Each row is a point. Each copy is the shape, with its points in the same order, turned, moved and blurred by noise. Some copies are also mirrored. Which?
In the rows, 128 means zero.

Shape (7 x 2):
[[106 154]
 [ 56 140]
 [176 187]
 [131 155]
 [177  96]
 [146 125]
 [ 32 125]]
Copy 1, 7 rows:
[[113 117]
 [ 85  71]
 [117 190]
 [114 142]
 [191 134]
 [150 131]
 [ 76  37]]
Copy 1 is: only turned
Copy 2, 7 rows:
[[100 153]
 [ 54 108]
 [142 206]
 [122 149]
 [189 119]
 [142 143]
 [ 41  90]]
Copy 2 is: only turned

Shape, 7 rows:
[[104 140 116 150]
 [196  93 145 137]
 [115 128  82  68]
 [103 155 130 121]
 [ 73 217 200 130]
 [157 163 158 124]
 [226 129  73 111]]
Copy 1:
[[116 150 117 125]
 [146  71 172 155]
 [123 106 117  49]
 [ 96 151 135 104]
 [ 30 205 175 118]
 [109 134 188 127]
 [212  90 181 100]]
Copy 1 is: only turned
Copy 2:
[[116 151 145 119]
 [ 82  63 174  64]
 [192  90 126 115]
 [144 146 138 103]
 [148 233 135  37]
 [115 131 129  50]
 [110  24 101  89]]
Copy 2 is: mirrored

Shape (11 x 8):
[[135  60 109 143  94  96  52 112]
 [138 141  43 186 123  88  98  97]
 [175 179 116  72 139 126  62 112]
 [120 169  94 128 130  80 112 188]
 [210 244 152  75 100 144 141 122]
 [ 86 210 144  35 107 109 158 117]
 [157 124  22 148 157 106 100  72]
 [124  62  76 130 126  92 142 143]
 [165 148 127 119  64 102  79 150]
 [ 66  76  84 147 131 175 137 128]
 [ 84  72 170 152 141 119 134 128]]
Copy 1:
[[158 114 142 186 127 113  46  64]
 [203 142 106 173  56  86 126  71]
 [149 212 149  82 119 102  93 115]
 [190 134 152 155 107  71 134 174]
 [120 188 195  23  56 113 154 141]
 [ 79 159 150  84  64  25 111 193]
 [188 158  54 140  74  94 109  62]
 [163  64  84 160 119  98 102 111]
 [162 134 196 126  83 124  80 128]
 [ 86 108  71 213 109 117 131 117]
 [ 85  85 145 190 146  68 126  88]]
Copy 1 is: only turned
Copy 2:
[[ 70 177  39  99 116 152 181  92]
 [157 234  64  97 142 107 155 101]
 [145 180 131  23  73 149 124 141]
 [117 221 102 123 119 106 119 186]
 [207 192 217  78  51 152 139 157]
 [147 140 187 116  57  49 116 157]
 [163 221  56  40 154  92 152  86]
 [112 167  78 122 177  91 192 134]
 [124 201 105 116  57 160 171 154]
 [148 101  56 136 185 100 141 111]
 [ 72 121 113 152 181 132 136  95]]
Copy 2 is: mirrored
Copy 3:
[[160  58  71 139 101 148 129 131]
 [120 135  86 221  99  98 151 129]
 [102 115 202 134 106 105  82 157]
 [ 96 163  90 148 170 106  81 162]
 [101 215 225 112  89 120  81 201]
 [ 48 203 184  78 144 140  82 103]
 [ 86 100 131 227 107 107 179 126]
 [114 111  74 143 166 143 177 135]
 [129 138 113 126  86 148  77 177]
 [147 132 119 189 201 180 179  89]
 [185 148 102 102 183 124 153  91]]
Copy 3 is: mirrored

Shape (15 x 9):
[[124 121 197  99 192 151 150  62 115]
 [110 152 116 156 115 160 133 178 189]
 [105 124 134 108  97  63 228 164 100]
 [141 109 185 125 235 109 179  68  87]
 [150 167  56 127  97 204 111 114 144]
 [109  75  94 149 174  83 190 176 207]
 [154 130 209 108 163 104  49  94 110]
 [ 84  95 133 109 197  34 155 183  64]
 [126 116 111 158 114 190 122 193 154]
 [ 78 153 104 173 111 201 104  98 148]
 [136 110 157 131 146 216  91  87 106]
 [102 151 152 117  97 165 107  98 132]
 [144  85 119 190 127 133 110 118 104]
 [ 75  81  53 113  62 137 151 189 164]
 [ 62 101 166 118 186 102 135  77 130]]
Copy 1, 15 rows:
[[ 87 105  59  84 170 152 179 141  72]
 [205  94  90 180 148 125 123 141 162]
 [124 143 141 127 124  53 225 166 182]
 [ 76 131  78 105 174  99 208 147  30]
 [219 118  99 124  76 192 123 103 126]
 [149  83 107 227 115  59 173 195 112]
 [ 40 150  60 121 162 167  95 117 111]
 [ 88 195 140 135 149  46 157 233 111]
 [196  87 139 166 147 140 106 135 141]
 [215  83  68  99 116 134  93 112 119]
 [137  83  96  83 153 186 104 110  79]
 [151 106  66  82 124 149 119 128 156]
 [130 104 131 132 118  96 103  89  91]
 [195  67 157 153  62  97 126 186 198]
 [ 91 101  44  97 141  86 146 183  80]]
Copy 1 is: mirrored
Copy 2, 15 rows:
[[157  45 119 197 131  67 140  97 181]
 [116 152 135 170 106 190 129 114 145]
 [ 86 100 117  58  48 111 177 106 153]
 [122  41  54 176 147  39 135  80 156]
 [168 106 178 121 164 214  97  90 152]
 [114 174  45 146  42 140 101  82 156]
 [153 132 177 198 175  19 130 110 141]
 [ 82 157  63 113 116  56 210  44 142]
 [165 145 126 153 124 203 151 131 104]
 [140  97 190 193 134 201 119  63 126]
 [212  68 158 188 174 128 139  98 112]
 [156  97 199 155 130 137 144  98 157]
 [148 109 123 149 127 130 108  75  69]
 [157 179 148  93  60 207 165  65 140]
 [133 104 136 195  98  59 147  42 164]]
Copy 2 is: mirrored
Copy 3:
[[176 180  41 132 126 194  70 120 170]
 [166 115 155  95 166  64 105 163 128]
 [116 196  97 118 194 111 174  74 119]
 [177 164  13 148 147 162  66  80 200]
 [154  86 175 194 160 135 108 205 149]
 [118 117  82  62 148  43 163 130 196]
 [198 145  72 142  50 173  65  75 110]
 [ 77 173  23 155 150  78 105  45 118]
 [141  70 171  97 166 109  96 152 126]
 [146 137 197 145 142 130  53 167 184]
 [154 112 141 144 134 211  44 137 161]
 [172 165 165 139 126 157  90 144 126]
 [138 100 150 150 125 134 107  70 177]
 [ 57 119 166 110 166  99 164 158 138]
 [129 203  73 108 105 138  72 118 193]]
Copy 3 is: only turned
Copy 4 (15 x 9):
[[140 225 185 189 132 131 137  87 171]
 [ 94 124  76 126 127  98 159 169 187]
 [201 149 134  67 106  58 186 114 134]
 [154 249 167 163 176 107 156  56 129]
 [119 112  62 185  80 120  80 113 184]
 [134 156  86  42 212 141 155 139 183]
 [134 151 214 228 165 135 131 146 106]
 [191 219 158  59 181  97 142 153  67]
 [ 82 127  66 132 104 148 155 146 143]
 [ 51 146 114 159  86  95  97 118 182]
 [ 82 170 141 199  89 167 117  85 145]
 [108 150 153 174  77 110 128 136 168]
 [ 78 130 122 132 150 122 118  80  95]
 [129 103  81  31  80 129 109 150 160]
 [126 226 194 120 146 110 116 110 162]]
Copy 4 is: only turned
